Each row of a before or after table is a point. One or more steps were done to the points. Then noise was added and the rows were shuffled. The steps act on columns, c1 being the first. Write out the steps. A step turns or swaps two columns, mirrors them in a line or flattens them onto one, adds a multiple of one to another, or multiplies or shifts one. Angles are multiples of 10 degrees, from the lower column toward the higher: turns from -170 to 170, lines from 10 to 170 but not 90. Use the fewest steps. Two steps may share a column if one is a turn and the other turns, adds or multiplies; they go together, in the order done. Otherwise the lowest column goes first.

Before (13 x 3):
[[-5.3  5.3  1.7]
 [ 4.8  5.6  2.9]
 [ 1.3 -0.8 -7.1]
 [-5.8  1.0 -4.4]
 [ 4.9 -2.2 -2.2]
 [-0.8  5.0  1.1]
 [-1.4 -5.5  5.1]
 [-1.3 -4.3  0.8]
 [-4.9 -6.3  0.3]
 [-7.4  0.5  2.9]
 [-2.1 -0.3  7.7]
 [-6.2  3.7 -1.8]
 [-2.6 -6.7 -3.9]]
After:
[[ 3.2  1.1  6.2]
 [ 5.7 -6.3  6.3]
 [ 4.9 -0.3 -6.4]
 [ 2.9  3.8  3.1]
 [ 4.1 -4.4  1.1]
 [-7.4  5.4 -5.5]
 [-2.4  4.7 -1.4]
 [ 7.3  0.1 -0.2]
 [ 1.9  5.1 -0.9]
 [-3.0 -0.7  6.4]
 [ 6.7 -5.6 -3.0]
 [-3.8 -2.3  0.9]
 [ 8.8 -6.4  3.1]]
Steps: add 0.7 times c2 to c1; turn c1 and c3 by -160 degrees

Before:
[[ -2.0  -6.2   3.7  -0.1  -1.7   7.5   2.3   0.0]
 [  3.3  -0.1   0.2   5.2  -3.7   7.2   2.3  -1.2]
 [ -0.3   2.4   0.9  -1.4  -6.6   5.7  -5.0   2.7]
 [ -1.5   1.1  -2.6  -2.7   3.8 -11.7   1.3  -0.6]
 [ -3.4   6.7   2.4  -4.8   5.9  -8.5   2.5   2.1]
 [  0.5  -0.7   3.1   4.9  -2.0   4.0  -0.5   4.9]
 [  5.1  -1.4   8.2  -0.1  -2.0  -4.9  -2.6  -2.4]
 [ -0.8   2.5   5.9   3.3  -6.8   5.2   1.7  -2.7]
 [  0.1  -0.7   4.5  -0.4  -0.2   2.1   1.7   1.1]
 [ -1.7   5.4  -1.7  -6.3  10.9  -7.5  -1.4  -3.4]
 [ -5.4   3.2  -2.4  -5.6  -1.6  -4.4   0.0  -1.0]
 [  2.2   5.6  -2.0  -9.6   0.0  -5.2   3.0   1.9]]
After, 12 rows:
[[ -5.8   0.8  -2.8  -4.4   1.4  -4.4   3.8   1.1]
 [ -1.7  -5.8  -2.7  -3.9  -3.5  -9.9   5.6  -0.2]
 [  2.9   2.0  -1.3  -9.9   0.5  -6.9   7.5  -1.8]
 [  0.5   0.6   4.0  -0.8   0.7   1.2   5.4  -0.9]
 [ -1.9  -1.1   4.3   0.4   0.7   8.8   6.1   0.8]
 [ -1.3   6.8   5.6   3.5   6.5   3.1   6.0   4.2]
 [ -0.3   2.5   2.7   5.2   2.9   3.3   2.8  -4.5]
 [ -2.2   0.3  -2.2  -6.2 -11.4  -9.3   2.7   1.1]
 [ -3.7   2.3   2.7  -2.7  -5.8 -11.5   6.2  -3.6]
 [  5.0  -0.9   8.1  -2.3   1.0  -4.6   1.3   3.2]
 [ -1.0   5.0   1.6  -1.2   7.7   4.4  -1.5  -2.2]
 [  3.3   3.1   0.3   5.3   3.7   7.3   5.2   2.1]]
Steps: add -0.3 times c1 to c4; add 0.3 times c3 to c2; turn c2 and c6 by -30 degrees; turn c5 and c8 by -170 degrees; shift c7 by 4.0

Before, 12 rows:
[[  2.1  -9.0  -2.7  -3.1  -4.5  -0.9  -0.1  -3.0  -1.5  -0.6  -0.4  -6.5]
 [  2.6  -9.6  -1.4   4.7  -0.7   0.6   3.7  -7.3  -1.7   2.3  -7.2   1.7]
 [ -4.3  -0.1   2.2  -4.5  -6.1  -0.4   0.3  -4.7  -4.1   4.5   6.4   0.9]
 [ -4.7   2.8   3.4  -2.5   3.2   6.4  -0.8   2.0 -11.5  -2.3   1.4   4.2]
 [ -3.6   0.5  -3.6  -5.3  -6.2   6.6  -2.0   0.8   0.2  -1.5   1.6   4.3]
 [ -4.1  -0.5  -2.5   0.8  -5.1   6.1  -4.3  -5.7   1.3   2.1  -0.3  -4.7]
 [ -0.3   5.2   2.8  -6.6   4.6   4.8   0.3   2.8  -6.8   5.9  -1.3   3.5]
 [ -2.0  -5.2  -7.5   6.1  -9.6  -1.7   0.9  -0.3   1.9   0.9  -2.8  -5.1]
 [ -9.6  -9.2  -4.2   2.1  -1.2  -1.3   1.3  -4.1   4.6   1.0  -1.7  -2.8]
 [  1.6  -0.5   2.9   0.9   6.8   9.2   8.9   3.0  -5.2  -1.2   3.0   2.2]
 [  1.0 -10.5  -8.3   5.3   2.6   1.8   2.1  -3.3  -2.4   3.1   1.6  -0.8]
 [  4.5  -5.4   7.3   1.4   4.4   1.5  -0.9   3.0  -4.3   1.8   3.5   4.1]]
After, 12 rows:
[[ -9.2   3.5  -1.8   0.2  -1.9   1.2   4.3  -6.9  -0.2  -8.6   2.1   0.1]
 [ -1.2  -3.7  -2.0  -1.3   1.5   4.6  -3.6  -6.0  -2.4  -1.4  -1.3  -6.4]
 [ -4.7   5.2   7.3  -1.1  -1.2   2.3  -1.1   3.0  -2.0   0.5  -4.8   5.0]
 [-11.0  -8.0  -3.6   0.4   1.8  -3.3   1.8  -4.5   1.7  -3.2  -0.2  -2.2]
 [ -0.7  -3.6  -3.3  -0.9  -6.6   5.1  -2.4   1.0  -2.6   4.7   2.2  -2.8]
 [ -0.4   1.5   3.9   1.4   1.0   8.6   8.8   2.0  -5.9   1.7  -2.4   7.0]
 [ -8.0   2.9  -2.6  -0.7   3.7   0.3  -0.1  -2.6  -1.3   2.0   1.8  -7.0]
 [ -0.5  -4.0   2.2  -6.1  -4.0   0.8  -0.4  -4.8  -1.2   5.0  -3.7  -4.5]
 [-10.6   2.6  -7.6  -0.5   1.8   2.2   2.1  -3.4  -1.6  -4.0  -4.7   2.0]
 [  1.7  -4.8   3.5   0.8  -2.2  10.0  -0.3   2.0  -5.7   2.8   0.9   5.0]
 [  4.7  -2.0   2.5  -8.2  -1.3   6.6   0.2   3.0  -3.7   1.9   3.1   5.5]
 [ -5.4  -1.1  -7.1   1.9  -0.4  -2.2   0.8  -0.5   1.7  -6.6  -0.6 -11.1]]
Steps: mirror c1 and c2 in the line at 40 degrees; turn c4 and c10 by 60 degrees; turn c10 and c11 by -140 degrees; turn c5 and c12 by 60 degrees; flatten c6 and c9 onto the line at 150 degrees
